Rows are points. To make a cloud, some directions were put in groups of two or more. Within a group, all points are equally far from the middle, so they leave a hole (a ring in 2 directions, a hollow ball in 3). The other directions are filled evenly. Then the cloud was stretched, turned, moved and blurred a little. How many holes are there, and how many directions does each take, smallest first?
In the rows, 128 means zero.

Cloud (22 x 3):
0: 118 179 163
1: 194  81 139
2: 112 163 174
3: 157  97 154
4: 144  79 174
5: 115 202 148
6: 154  98 149
7: 140 170 104
8: 131 143 168
9: 130 103 215
10: 159 119 143
11: 149 109 191
12:  99 151  96
13: 102 150 208
14: 100 163 124
15: 111  91 149
16: 156 111  92
17: 130 148 150
18: 123 139 181
19: 114 107 160
20: 122 114 167
21: 160 150 148
Holes: 0

Cloud (22 x 3):
0:  64  91 155
1: 151 124 177
2: 127 118 172
3: 150 102 149
4: 142 118 115
5: 113 142  92
6: 169  87 161
7: 105 112 174
8: 101 176 121
9:  88 103 177
10: 128 158 131
11:  81  87 184
12:  79 105 188
13: 132 121 179
14: 122  77 105
15: 165 154 161
16:  82 157 104
17: 109  80 144
18:  70 115 143
19: 109 148 156
20: 133 143  70
21:  67 123 160
Holes: 0

Cloud (30 x 4):
0: 164 105  76 145
1: 181 101 113 139
2: 183 119 118 132
3: 154 102 123 186
4: 161  97 103  82
5: 167 125 178 117
6: 145 146  93  88
7: 120  97 106 188
8: 109 111  71  99
9: 140  80 168 169
10: 143  78  79 111
11: 149 105 195 110
12:  81 110 104 136
13: 108  92 187 100
14: 140 152 178 122
15: 148 141 120  64
16:  84  82 124 120
17: 160  84 108  92
18: 159 126 120 172
19:  88 132 142  78
20: 127  90 195 141
21: 156 122 117 176
22: 125 126 128 182
23: 122  72  90 105
24: 154 133 177  81
25: 145 128 176  69
26: 134  80 170  93
27: 116 154 102 119
28: 108  64 127 155
29: 177 103 143 101
Holes: 1 (4)

Cloud (48 x 6):
0: 156 147 145 101 123 145
1: 151 124 110 162 126 153
2: 137 126 159 157  71 151
3: 122 143 101 145  69 201
4:  95 154 173 108 145 146
5: 124 150 110 138 141  73
6: 111 133 105 188 106 134
7: 115 135  59 132 118 181
8: 131  84 159  74 129 127
9: 111 144 211 158 123 127
10: 169 150  92 124 128 126
11: 113 114 134  71 176 185
12: 121  97 184 122 167  90
13: 115 111 151  98 139  68
14: 103 140 110 183  95 123
15: 100 133 134 145 138  82
16:  88 140 178 138 134 193
17: 116 147  67 150 136 230
18: 145 112 154  76 133 138
19: 149 106 165 185  72 121
20:  82  95 187 169 135 105
21: 148 135 132 131 148 174
22: 121 115 188 122 162  76
23: 122 156 116 189 133  99
24: 126 100  99 188 115 140
25:  90 113 162 160 146  92
26: 146 132 194 164  96 113
27:  99 132 168  98 107 167
28: 129 117 204 156 175 110
29: 101  77 173 122 121 161
30:  96 113  82 125 127 142
31:  98 118 120 157 139 102
32: 121 134 102 184 145 215
33: 141 109 161 103 165 147
34: 142 144 178 157 124 140
35: 126 123 176 144 152 164
36: 143  98 114 101 119 197
37:  62 142 102 196 144 188
38: 156 103 101  83 110 181
39:  72 134 113 206 110 164
40: 164 113  88 116  98 142
41:  92 148  76 159 167 177
42:  95  99  81 141 130 150
43: 117 162  98 170  98 184
44: 100 134  79 104 207 152
45: 112 160 103 186 122 210
46: 106  91  99 160 126 117
47: 138  90 108 148  99 189
Holes: 1 (2)

Cloud (50 x 6):
0: 136  92 165 147 178  79
1: 128 165 131 171 168  82
2: 114  89 102 128  93  77
3: 119 111 116  94 154 178
4: 173  87 119 140 150  66
5: 105 149 166 115 115 138
6: 166 102 118 172 115 101
7: 167 105 139  74  80 139
8: 201 163 114 113 132 104
9:  97 173 135 175 143 150
10: 133 175 136  95 143  98
11:  65  84 105 149 112 125
12:  62 117 106 115 128  93
13:  99 129 113 180 119  26
14: 128  68 123 120  87 133
15: 139 117 117 205 147 130
16: 139 145 155 141  89  61
17: 185 133 142 161 125  89
18:  61  94 122 126 119 127
19: 131 169 133 141 151 170
20:  94 168 127 174 154 128
21: 117 173 138 149 124  45
22: 135 145  73 133 116 132
23: 133 153 147  87 100 146
24:  97  75 130 177 152  78
25: 151 155  97 101  82 144
26: 164 158 146 168 161  99
27:  71 119  90 133 123 117
28: 174 132 174 111 176  98
29:  87 118 191 125 152  73
30:  99  83  94 125 134 146
31:  81 125 115 177 165 117
32: 102 152 151  87 113  69
33: 123 169 126 138  98 100
34: 145  72  90 116 109 115
35: 206 137 127 126 123  94
36: 135 147 188 151 108  56
37: 133 114 118  70  72 146
38: 172 146 166 169 117 107
39: 151 116 158  65 115 144
40:  83 124 116 163 178  56
41: 206 109 159 114 132 108
42: 116 157 148 103  99 149
43: 216 131 126 136 124 133
44: 176 120 147 157 112  70
45:  45 101 125 168 130 134
46: 114 112  75  97 137  76
47: 143 129 121 141  91  61
48: 165 175 138  80 141  77
49: 172  68 104 110 145 118
Holes: 1 (4)

Cloud (85 x 8):
0:  91  75 162 147 104 135 111 133
1: 101  94 141 181 100 152 108 153
2: 116 181  98 105 187 119 113  96
3: 122 133  90 155 162 151 124  72
4: 112 183 146 137 175 145 137 158
5: 163 133 102 182 150 162 162 203
6: 136 166 133 197  79 120 119 177
7: 134 178  74 115 139 124 175 140
8: 180  97 142 120 106 140 150 141
9:  91  83 127 114 134 116  56  97
10: 126 106 100  84  73 150 109 146
11: 111 132  83 159 177 150 122 166
12: 125 103 189 144 128 156  91 135
13: 115  94 149 150 188 115 155 156
14:  94 125  65 132 146 116 177 129
15: 162 179 157 193 140 127 123 137
16: 129  92 118 124 168 142 182 180
17: 196 143 112 205 162 164 107 169
18: 155 142 161 180  91 173  89 192
19:  61  95 115 105  86 125 118 160
20: 152 153 108 189 112 133  68 127
21: 175  99  92 102 196 152 150 131
22: 161 158 139 159 144 171 191 168
23: 105 158 115 191 173 127 138 108
24:  81 168 142  83 120 181 138 130
25: 103 164 127 118 153 119 196 153
26: 183 108 127 112 138 177 150 111
27: 165 187 116 144 188 126 113 134
28: 130 180 106  88 151 160 157 165
29: 133 106 140 142 141 206  76 142
30: 136 107 141 116 110 120  64 159
31: 147 155 146 102 109 207 137 132
32: 143 140 135  83 195 175 113 118
33:  94 114 145 149 184  86 159 121
34: 127 119 167 138 177 162 103 169
35: 148 157  90 199 163 136 117 176
36: 108 157 153 113 116 106 127 186
37: 178 157 145 152 119 215 125 159
38:  54 114 163 123 149 117 103 115
39:  70 161  86  93 133 109 168 144
40: 122 162 113 103 127 126 171 195
41: 151 127 114 125  61 154 145 177
42: 126 187 101 110 170 148 171 137
43:  77 139 110 114  52 123 137 137
44: 108 164 161 121 100 151 122 197
45: 121 102 108 123 141 156 105  59
46: 186 113  99 129 102 133 118 136
47: 135 178 124 122 114 158  99  85
48: 156 190 131 164 180 147 137 172
49: 149 132 109  84  87 149  83 133
50: 117 172 124 127  87 187 102 186
51:  82 109 101 160 145  86 171 134
52:  87 110  90 126 179 138 184 125
53: 163 148 143 122  91 108 125 118
54:  89  89 130 129 175 132 163 162
55: 145  99 116 106 132 201  83 125
56: 144 130 124 122 161 195  86 171
57: 191 156 116 195 132 188 121 180
58: 124 175 128 163 144  85 136 177
59:  58 133  94 109 123 165 108 139
60:  98  94 155 127 138 171 122 182
61:  66 123 146  50 113 127 155 111
62: 118 154 119 129 132  64 172 125
63: 123 112  75 134 167 145 152  82
64:  99 145 149 108 183  89 106  97
65:  73 141 113  98 148 129  64  72
66:  96  86 123 111 143 129  53  90
67: 150 153 120 145  92  80 144 137
68: 129 148 121 104 111 197 117 194
69:  80 154 123  57 101 107 148 140
70: 122 187 104 180 164 108 115 157
71:  94 147 151  81 136 100  85  88
72:  67 147 150 142  84 101  84 119
73: 151 144 162 194 172 148 140 127
74:  74  96 103  69 135 172 115  90
75:  79 150 105 100 192 134 101  79
76: 109 126  81 121 176 154  82 132
77: 119 175 131 165  62 155 131 179
78: 116 160 143 130 173 147 181 167
79:  83 104  91  93 152 178 114 134
80: 107  73 138  73 168 127  91  88
81: 138 120 177 175 131 190 116 146
82: 150 154 112  66 152 171 126 152
83: 129  92 138 188 165 104 119 102
84:  87 122  70 125 177 145 150 134
Holes: 3 (2, 3, 3)
